Every row gives one point. A path goes straight from each point to the next, and from the last back to the first. The post is the endless flat space through its rows: a point in 2 columns, a line in 3, a plane in 4, and so on, so that a path can go around it. Count how often the path circles the post. Going back the other way cancels.

Post, 2 rows:
[[-41 -17 -26]
 [  1   7  78]]
Path:
[[ 20 -45  19]
 [-54 -89 -29]
 [-41 -39  68]
 [ -2 -39  42]
 [ 45  -8 -46]
 [ -5  54  -5]
 [-27  22  31]
 [-94  -5  22]
 [-37  13  47]
 [-12  46  -8]
 [  3   1   6]]
Times around: 0

Post:
[[ 15   8  31 -50 -42  10]
 [  2 -11 -53  -1 -67  33]
 [ 17   5   4 -93  -9  48]
 [-52 -13 -66  11 -21 -83]
 [-43   0   0 112  64   0]]
Path, 20 rows:
[[-79  30   1  13 -26 -76]
 [-32 -17 -21 -34 -25  30]
 [ -7 -44  -9  57 -78 -27]
 [ 49 -38 -49  18 -68 -16]
 [  9 -50  31  30  27  22]
 [-75 -43  40  46  22 -12]
 [-35 -24 -26   6 -37 -10]
 [-12 -38 -49  -6 -17   9]
 [ 44 -34 -47 -55  30 -21]
 [ 27  28 -46  10   2 -28]
 [ 30  74   6 -39 -65   8]
 [-79  43  -5  19 -16 -32]
 [-72 -10  25   2  -9  66]
 [-14 -32  -5 -82  -8   6]
 [-13 -35 -31  23  40 -60]
 [ 13  12 -51  18  41  36]
 [ 39   0 -67 -21  -8 -85]
 [ 28 -32 -13 -33  29 -35]
 [ 20  16 -13 -64  10 -16]
 [ -7  14 -68   8 -34  35]]
Times around: 2

Post, 8 rows:
[[ -34  -33  -21   17  -55   12  -30  -44  -34]
 [ -24    0  114  -64   75  -13   78  -54   83]
 [ -34   -9   -9   12  -18   60   -4   32   64]
 [ -55  -16  -42   -9  -12   62   14   -1  -48]
 [ -25  -24  -56   63    8   43  -22  -46  -47]
 [   2   11   39  -89   63    6    7  -24   65]
 [ -30  -14   29   17   10 -113   68   -7   -3]
 [ -32    2   34   23   -5   20  -21   23  -28]]
Path, 14 rows:
[[-85  15  -3  32  83   1  22 -40 -22]
 [  0 -27  11 -41  30 -37 -36 -56  33]
 [  2 -26  68  -2  32   6  -2  -3  22]
 [-35 -70   4 -31  67  83  35   3  50]
 [-68   3  55 -47  13  30   9   7  -2]
 [-99  15  12  32   9  68  29 -41  37]
 [-40  33  55 -37 -31  -2  41 -49  12]
 [-47 -12  -3   6  -5  57  51 -36 -31]
 [-28  -6  23 -20 -22  58  54 -21   9]
 [ 18 -49 -31  25  11  -2  54 -11 -40]
 [-31 -60  42 -27  -2  62  21  24 -10]
 [ 54  -7 -29  39  -7   0 -37   1 -32]
 [-13  23  53 -14 -36   9   4 -49 -14]
 [-56  29   5   6  34 -11  36 -80 -19]]
Times around: 0

Post:
[[ -20   28  -39  -64   28    4  -26 -109   34  -58  -17   11]
 [ -68   20  -36  -26   59   -4   80   -7  -56   33  -26  -11]
 [ -22   39   -9   41  -15   -6   -5  -34  -51   16    8  -33]
 [ -65   47   -6   17   12    4   60  -19   73   91 -103  -16]
 [  -4  -52   33   -3   10    8  -10   61   46  -25   30   44]
 [ -40  -21  -79   16    9  -38   71  -47   19   13   35   -9]
 [  16  -43   15   -9    4   51  -33   12   96 -111   13  -11]
 [  12  -14   28    5  -69   38   50  -14  -19   -1   18    1]
 [ -28   37  -22  -39  -17   19    5   56   -1   44  -75   -7]
 [ -31    7  -65   14   24   12  -15  -47  -44  -79   -2   58]
 [  54   12   13   18  -49  -17  -33  -56  -43  -71  -66  -24]]
Path:
[[  -6   35  -35   16  -32  -46   -1  -46   -1  -35  -35   22]
 [ -13   38    0  -46  -20   35   58   16   63  -10    0    2]
 [  -3   18  -59   -2  -19   20   32   15  -14   -2  -55   27]
 [  69  -40  -53  -57  -78  -16  -11  -40   28  -32   31  -21]
 [ -18  -60  -26  -81   26    9   41  -16   50  -21  -45   40]
 [ -26  -19   69  -60   32  -57  -23  -40   10  -54  -38  -59]
 [ -10   38  -13  -75  -58   44   -5  -57  -22  -50  -27  -11]
 [ -42  -18   19   -9   -6  -27    6    7  -12  -13  -92   10]
 [ -31    9    4  -14   72  -17  -16   35   55  -95  -28  -18]
 [ -16   62  -52   -5  -30   55   36   15  -44  -47  -33   -1]
 [  10   13  -64    5   29   27   60   17   23   31   55  -33]
 [ -44  -26  -27  110   22   18   51   -8   36   -1  -23  -10]
 [ -82  -16    7  -39   18   42  -41  -12   -5  -16    1  -21]
 [ -52    8   19  -10   23   19    3  -17   64  -73  -27  -45]
 [ -28   65  -32   28   -7  -24   32  -52  -29  -54    7   23]
 [ -72   76  -27  -25  -40   21  -42  -59  -12  -21  -15   -9]
 [   6   30  -12  -39  -25   22  -16  -72  -14  -94  -16    8]
 [  18   53  -17   10  -23  -15  -52   -9   96  -50  -11   12]
 [   8   26  -15   48   15   -6    4  -31  -65   -9  -21    8]
 [  23  -15  -24    1  -53   13  -14  -59    8   46   30  -10]
 [   0   22   21  -15   -4  -14  -51  -75  -15  -50 -118  -23]
 [ -65    0  -40   46  -95   -8   33  -23   37  -18   -8   21]
 [ -97   55  -35   44   20   17  -27  -37  -40  -33  -13   45]
 [ -67   21  -62   35  -34    4   42    8  -30    4  -35  -17]
 [  35    2   33  -47    8  -23   -6    5   55  -61  -35  -38]]
Times around: 3

Post, 17 rows:
[[ -65  -22  -66   50  -14    0   44  -20   17    4   26  -10   44    5
    38   70   18  -25]
 [  37   -5  -84   54   20  -13  -44  -41   25  -13  -12   33  -25   -6
   -28   70   16  -47]
 [  16  -52   49  -67   -1  -54  -19  -25   18   -8   13  -23   -1    9
    40  -45   16   -9]
 [ -65   19   22   -3  -14   59   27  -97  -36  -33   52  -31  -33   22
     4  -17   31  -19]
 [  24  -49   27  -59   51   -1   45   -8   42    5   11   58  -61  -18
    57   -6  -40  -37]
 [ -56  -38   32  -31  -10   52   -9   26   43   29   49   -6  -40  -28
   -13   24    1  -52]
 [  12  -71  -37  -53   37   74  -52  -81  -15  -21  -18  -26  -28   63
    -3   -4   13   18]
 [   0  -41  -44   21   13    2   16  -38   32  -78    5   65   40   -8
    56  -30   -5   70]
 [  11   28  -58   -2   51   75   44   18   58   50  -21   43   20  -29
   -14  -61   74  -54]
 [  24   -1  -27   14   14    0   17  -74  -32   -1    5   84    5    8
  -107  -51  -40    3]
 [   3    9   52  -49  -43   -8   57   10   47   41    0  -49  -56  -34
   -14  -59  -66  -29]
 [  11  -13    9  -23   16   66    8   35  -47  -45   19   43    1   24
   -19  -37   67  -53]
 [  14  -28  -28  -85  -36  -28    4   -8   14  -28  -14    3   17  -37
    16   28   67  -29]
 [  -3   -6  -11   46   68   61   17    1   55  -22   53   -5   75  -27
    26   18  -72   10]
 [ -13    3   24   16   19    9   18   14  -55   -1   48   59  -19  -20
    13   40   65   27]
 [ -28  -18 -117  -24   65   13   35   32   51  -19   33   25   14  -18
   -54  -17  -33  -47]
 [  -5  -31   -9  -18   -4  -19   38  -34   51    4  -14  -30  -18   16
  -112   -3   35  -47]]
Path:
[[ -51  -19    3  -37   36   58   11  -40  -33   21   22   64  -12    0
     3   23   58   11]
 [ -51   16    3   18   32   55   57  -17   15  -11   34   27   41   28
    11    3   89   16]
 [ -31   48   22   30  -16   62   40    1   35  -26   50  -10    5   -5
   -14  -44  -10   -1]
 [  23  -24   23  -23   53   65   36  -42  -13   -7   61    1  -31   19
   -50  -28  -35   23]
 [ -63  -77  -18   93  -30  -40   56   24   54  -78   61   32   54  -19
   -59   16  -48    2]
 [ -83  -35    3    2  -19   37   11   21   85  -22  -18  -69  -22  -45
    44   12  -49    4]
 [ -27   52   -3  -11   50  -25   12  -37  -14  -86   35  -19  -34   -7
   -43  -53   -4  -19]
 [   0  -10    8   35   47   -7  -38   38   84  -55   21   43   22  -14
    31   15   23   33]
 [ -38  -16  -77  -54  -82  -41   29  -29   41   44    1  -60   26    3
    25  -48   60  -24]
 [  23  -82  -54  -28   20   90  -22  -57   33   19   16  -15  -24   -6
   -35  -25  -19   -1]
 [ -64 -102  -11   44   20  -18   -1  -10    8   46   32   42   31    0
   -45  102   -6   -9]]
Times around: 2
